Each point is reached from the start by the listed moves, each made 0, 1 or 2 times, or once backwards (-1), plus a little noise. Say if it took an odd or an even number of moves. Then give how often each move was made.
In the rows, zero is written as 128.

Moves:
(1): [125 141 118 133 118 112]
(2): [129 121 139 155 100 132]
(3): [132 121 107 154 165 145]
Start: [107 155 109 114 155 119]
Points:
[105 151 138  83 128 117] => even (-1, 0, -1)
[110 167  66 113 209 115] => odd (1, -1, 1)
[106 149 109  84 197 132] => even (-1, -1, 0)
[ 96 185  76  96 161  86] => odd (2, -1, 0)

Moves:
(1): [138 130 111 119 115 129 132 143 149]
(2): [100 126 109 136 148 111 123 122 124]
(3): [131 111 150 135 113 113 119 100 115]
(4): [151 142 118 122 132 123 140 122 115]
(5): [123 120 115 140 148 119 130 110 117]
(6): [115 116 126  99 115 146 124 109 124]
(7): [134 128 119 111 132 127 154 122 125]
(8): [139 121 142 146 102 120 129 153 107]
Start: [137 122 125 126 141 128 139 142 113]
Points:
[138  45 172 193 101  68 141 100  34] => even (0, 0, 2, -1, 2, 0, 1, 2)
[154  81 193 150 124 103 125  58  58] => odd (-1, -1, 2, 0, 1, 0, 0, 0)
[ 84  69  97 116 132  91  93  31  73] => even (1, 2, 2, 1, 1, 2, -1, 0)
[ 46  57 117 133 135 106 136 109  33] => even (-1, 2, 0, -1, 1, 2, 1, 2)

Moves:
(1): [124 128 133 124 139 115 103 127 124 147 113 142 118]
(2): [110 143 138 135 126 109 163 124 124 138 122 133 127]
(3): [110 115 113 130 138 126 147 136 117 136 125 109 130]
(4): [107 139 135 123 138 124 101 115  97 136 139 131 150]
(5): [111 131 139 126 125 139 123 109 122 136 130 111 133]
(6): [126 117 110 129 130 126 127 128 144 131 136 149 135]
(7): [119 118 143 127 134 117 131 132 115 120 125 138 124]
(8): [139 146 116 110 131 132 113 134 137 130 118 122 115]
(9): [115 132 147 150 140 114 127 145 142 130 142 125  88]
(10): [136 125 136  98 141 136 132 116 133 120 126 125 125]
(11): [138 105 131 109 125 133 139 143 135 152 150 132 131]
Start: [124 133 126 132 130 124 121 121 139 144 110 138 145]
Points:
[ 65 146 110 150 118 154 156 119  97 162 109  27 152] => even (-1, 0, 2, 0, 2, -1, 0, 1, 0, -1, 0)
[125  27 119   7 163 144 135  97 169 228 111 172 166] => even (2, 0, 1, -1, 2, 2, 1, 0, -1, 2, 2)
[ 34 124 176 103 204 139  45 108  79 222 163  47 109] => even (1, -1, 2, 2, 2, -1, -1, 0, 2, 1, 1)

Moves:
(1): [121 121 112 120 114 114 128 120 115 138 140 133 140 131 133 143 128 126]
(2): [139 129 125 120 114 117 133 131 154 123 138 128 124 134 127 133 137 113]
(3): [138 129 133 149 117 129 131 115 132 139 134 127 140 114 132 124 124 117]
(4): [129 115 138 131 127 129 133 128 121 135 138 135 124 125 128 126 120 122]
(5): [119 124 121 129 136 118 114 130 138 139 122 115 113 134 130 127 128 109]
(6): [129 121 121 117 139 130 132 123 132 129 123 127 129 135 113 133 122 134]
(7): [120 118 122 133 134 131 135 120 131 130 146 129 135 127 136 140 126 125]
(8): [118 131 126 136 124 125 128 130 131 133 116 128 122 117 132 137 116 124]
(9): [125 135 123 128 131 129 121 132 135 121 135 133 132 120 117 132 122 129]
(10): [128 124 121 138 131 129 136 116 119 141 136 138 124 134 123 131 131 118]
(11): [120 114 116 137 134 132 130 134 121 135 121 129 123 121 130 117 125 124]
(12): [116 121 132 138 129 136 133 131 123 128 129 136 140 132 135 124 128 129]
(13): [113 137 136 145 113 121 129 126 141 115 135 118 103 138 127 120 122 125]
(14): [123 144 112 135 116 136 135 119 122 139 135 116 129 143 131 136 123 104]
(15): [125 137 132 130 124 115 131 129 134 122 123 116 125 128 133 121 133 107]
(16): [130 118 137 117 122 125 119 121 132 121 130 140 112 123 135 124 127 125]
(17): [132 119 139 122 128 134 119 127 120 117 113 112 125 127 114 137 133 114]
(18): [117 135 132 119 124 128 133 136 136 131 120 110 135 122 124 127 143 122]
Start: [124 113 128 125 121 128 144 118 136 130 131 130 123 133 124 117 119 136]
Points:
[ 89 108 187 163  96  91 153 119 176  77 162 105   7 140 178  95  82  85] => odd (-1, 0, -1, 2, 0, -1, 2, 1, -1, -1, 0, -1, 2, 0, 2, 1, 0, -1)
[ 82  97 215 128 130 173 135 136 147  71  69 133 117  97 109 116  90 205] => even (-1, -1, 0, 0, -1, 1, 0, 2, 0, -1, -1, 2, 1, -1, -1, 1, 1, 1)
[154  39  92  43 114 166 143 110 123 128  96 120  93 190  85 133 142  70] => odd (0, 2, -1, 0, 0, 2, -1, -1, -1, 0, 2, 1, -1, 2, -1, 2, 2, 0)
[118 106 101 189 164 168 174  95 156 177 128 148 189  81  82 155  71 114] => even (-1, 0, 2, 0, 0, 2, 1, 2, 2, 1, 0, 1, -1, 0, 0, -1, 0, 0)
[159  97 106 159  46 107 169  50 150 128 248 169 208 134 144 187 143  83] => even (2, 2, 2, -1, -1, -1, 2, -1, 1, 1, -1, 1, 0, 0, 0, 0, 1, -1)

Moves:
(1): [130 125 126 136 122 125 134 133 133 127 137 125 118 130 130 123 131 127
 130 124 133 132 132 133 119 123]
(2): [134 131 133 130 137 124 124 128 128 126 135 127 130 125 129 139 129 129
 133 131 128 126 124 119 128 123]
(3): [120 118 129 136 133 142 127 131 126 128 134 128 120 138 121 134 120 126
 136 130 124 128 130 139 133 124]
(4): [133 126 128 121 130 130 133 126 127 138 130 134 133 116 128 118 117 138
 130 113 117 128 126 130 128 128]
(5): [129 127 126 131 131 132 124 131 130 120 130 135 122 126 137 128 127 132
 122 124 124 129 127 129 126 133]
(6): [132 135 121 128 142 131 126 135 128 124 129 133 134 120 130 124 132 130
 132 123 128 130 125 132 126 130]
(7): [127 127 129 130 129 125 124 132 130 131 125 129 134 131 121 127 125 136
 130 133 128 128 131 125 121 134]
(8): [132 133 138 128 122 127 129 134 117 123 119 127 124 132 121 120 124 118
 132 117 127 130 125 130 131 136]
(9): [124 124 144 119 137 133 127 133 152 116 131 130 136 136 137 124 119 130
 121 132 127 131 133 125 127 122]
(10): [126 129 129 128 126 136 132 121 126 125 126 129 129 124 128 131 128 127
 133 132 123 124 137 126 120 127]
(11): [139 118 132 130 138 128 134 122 133 130 133 131 134 108 128 125 124 121
 140 133 138 124 140 123 130 135]
(12): [125 139 129 133 125 130 123 131 134 128 132 129 124 124 128 128 123 127
 133 127 132 130 130 130 133 128]
(13): [128 131 121 128 131 128 136 139 121 125 124 121 121 119 129 133 122 126
 122 124 135 129 129 125 127 123]
(14): [128 125 128 122 121 127 128 129 123 120 135 123 124 120 134 120 126 136
 133 142 138 135 117 122 127 127]
(15): [128 128 129 118 129 139 118 122 128 129 137 124 130 136 120 130 133 128
 118 131 136 130 122 128 128 133]
(16): [123 130 126 131 125 123 119 129 125 119 136 129 129 131 123 134 125 127
 127 128 122 127 124 136 129 129]
(17): [126 127 128 128 132 125 129 124 125 133 126 120 127 130 136 128 130 129
 123 125 128 144 124 129 126 135]
(18): [123 133 130 131 126 130 135 133 124 130 131 128 135 125 135 132 130 123
 129 126 130 120 125 127 127 136]
(19): [132 132 125 130 127 133 138 128 132 125 127 126 128 129 126 133 129 127
 121 131 128 130 122 130 131 136]
(20): [125 130 120 123 133 128 124 127 128 132 134 122 121 135 132 127 127 124
 124 138 125 130 125 121 126 129]
(21): [128 130 129 140 129 128 129 125 123 126 135 124 128 126 129 120 127 134
 128 132 130 124 134 125 132 129]
(22): [129 124 136 124 134 128 129 134 128 130 124 125 132 112 130 131 131 130
 127 121 125 112 133 133 133 132]
(23): [137 126 128 126 128 134 133 132 129 125 130 125 134 121 131 125 126 133
 137 114 126 125 138 127 133 130]
(24): [121 124 120 137 126 132 126 129 129 126 129 128 127 117 129 128 129 127
 131 120 121 121 114 119 124 125]
Start: [130 129 127 130 132 134 120 114 127 134 135 117 134 111 128 125 127 129
 127 141 130 131 117 116 118 123]
Points:
[143 108 175  78 211 179 113 113 192 113 152 117 190 126 144 177 135 133
  95 133 101 119 129 154 147 141] => odd (-1, 1, 1, 0, 0, 1, -1, -1, 2, 0, 0, -1, -1, -1, 1, 1, 1, 0, 2, 0, -1, 2, 1, -1)
[130 127 153 156 107 166 131 115 187 124 191 119 158 114 105 159 129 104
 143 153 161 111  84  87  99 134] => odd (2, 2, 0, 0, -1, -1, 1, 0, 1, 0, 1, 1, -1, 0, 2, 0, -1, 2, 2, -1, -1, -1, 0, 2)
[157  79 154 121 185 197 131 125  78 146 169  91 128  54 122 118  66 136
 157 102 115 105 171  88 106 178] => even (0, 1, 2, 2, 2, -1, 2, 2, 0, 2, 2, -1, 2, 0, 2, 0, 1, 1, -1, 2, 1, 1, 2, 0)
[139 106  94 168 165 128 118 151  88  83 175  87 129  47 124 122 108 116
 190 146 168 157  91  89  94 120] => even (1, 1, 1, -1, -1, 2, 1, 1, 0, 0, 2, -1, 2, 2, 0, 2, 1, 0, -1, 0, 0, -1, 1, 2)
[175 119 122 203 140 151 203 112 141 157 174 105 142   7 142 110  87 129
 198  83 130  98 168  63 110 113] => odd (2, 2, 0, 2, -1, -1, 0, 0, 0, 1, 2, 1, 1, -1, -1, -1, 0, 1, 1, 0, 2, -1, 2, 2)
[142 104 170 132 157 148 117 112 144  94 208 120 147  60 189  82  66 132
 161 136 112 143  76  46 112 163] => odd (0, 2, 0, 2, 2, -1, 0, 2, 2, 0, 2, 0, -1, 2, 0, 1, 1, 2, 0, 2, 1, -1, 1, 2)

Moves:
(1): [130 126 133 136 142 137 142 119 129 126 124 124 133 130 125 145 133 110
 140 124 124 124 133 139]
(2): [124 129 129 128 136 128 124 124 130 126 118 129 134 138 133 130 131 129
 134 124 122 130 124 123]
(3): [152 122 125 137 129 132 127 129 127 139 122 124 124 136 113 135 136 127
 116 130 125 125 125 122]
(4): [122 139 133 133 136 127 130 130 104 130 128 116 121 125 129 123 128 128
 135 135 117 132 136 121]
(5): [127 128 127 126 142 130 127 130 133 133 129 135 123 111 129 134 131 132
 129 133 131 134 131 118]
(6): [135 122 124 140 131 129 126 129 128 118 133 125 118 127 141 121 132 126
 141 134 135 119 127 135]
(7): [140 129 130 132 130 125 132 115 121 137 116 140 137 114 125 120 128 123
 133 138 118 134 133 134]
(8): [137 133 127 110 128 133 116 109 142 131 123 118 127 127 132 104 132 113
 125 128 141 137 127 128]
(9): [128 115 130 139 141 123 129 141 133 128 132 132 131 132 124 128 128 117
 132 141 133 127 128 121]
(10): [113 124 120 131 125 132 128 136 129 135 134 129 118 132 130 129 119 135
 128 134  96 132 122 145]
(11): [128 132 124 130 128 129 127 137 130 119 135 123 122 129 121 137 120 125
 130 126 129 141 117 125]
(12): [138 125 126 126 132 141 128 149 122 120 114 130 132 135 122 139 135 152
 110 149 130 140 124 125]
(13): [121 123 119 131 121 130 134 125 118 130 139 115 124 136 134 132 125 128
 147 124 130 135 132 124]
(14): [128 132 136 138 119 132 132 129 141 136 123 130 123 131 128 128 139 131
 130 133 143 128 132 135]
(15): [125 120 139 128 124 113 132 129 131 123 121 134 134 131 122 138 129 126
 126 129 124 132 125 134]
(16): [130 129 129 131 119 119 125 124 124 120 123 143 132 132 132 130 136 116
 124 145 116 126 125 127]
(17): [116 118 127 130 125 140 130 135 122 108 117 126 130 130 128 123 145 125
 113 125 125 132 128 128]
(18): [130 131 135 125 121 129 127 134 116 137 125 126 131 121 129 128 121 119
 123 129 129 125 120 120]
(19): [126 136 128 119 123 131 124 125 118 133 117 132 128 128 122 119 135 125
 144 124 125 140 128 143]
(20): [108 119 110 129 127 114 144 108 124 132 128 118 143 129 115 117 133 123
 125 128 138 122 117 138]
(21): [121 121 133 126 130 134 123 121 130 125 136 131 138 129 125 120 129 122
 141 132 118 127 116 128]
(22): [133 138 127 111 123 118 136 145 140 122 120 120 146 125 132 124 131 134
 134 126 134 123 132 128]
(23): [130 145 117 132 125 116 103 124 123 121 128 125 144 140 130 137 142 135
 134 129 128 139 140 130]
(24): [132 121 134 139 140 128 143 133 127 140 144 144 135 133 143 137 139 130
 122 125 136 133 123 125]
Start: [121 128 119 130 118 123 138 123 115 113 115 122 126 120 127 125 133 117
 127 129 121 124 134 122]
Points:
[132 108  86 127 119 171 129 141 109 169  24 120 110 123  98  49 193 154
 163 249  77 160 109 143] => odd (-1, 2, 2, 1, 2, 1, 1, 1, 1, 2, -1, 2, 1, 2, -1, 1, 0, 0, 2, 1, 1, 1, -1, -1)
[102 118 126 175 164 214 215 124  73 122  79 102  56 114 171 133 213  92
 191 156 100 244 131 192] => odd (2, 1, 0, 2, 2, 2, 1, 2, -1, 2, 2, 1, 2, 2, 1, 0, 2, 0, 2, 0, -1, 0, -1, 2)
[ 50  92  50  97  85 128 149  99  84 106 128  43 157  89  91  44  96  73
 169 139  68 132  67 169] => odd (0, -1, 0, 0, 0, 1, 1, 1, 0, 2, 1, 0, 1, -1, 0, -1, 1, 2, 0, 2, 2, 1, 0, -1)
[118  93  77  59 115 119 173 106 143 102  14  26 221 158  44 142 147  63
  98 101 110 151  71 148] => even (2, 2, 2, -1, 0, -1, 0, 2, 0, 1, 1, 1, 1, -1, 2, -1, 1, 2, 0, 2, 0, 2, 0, -1)
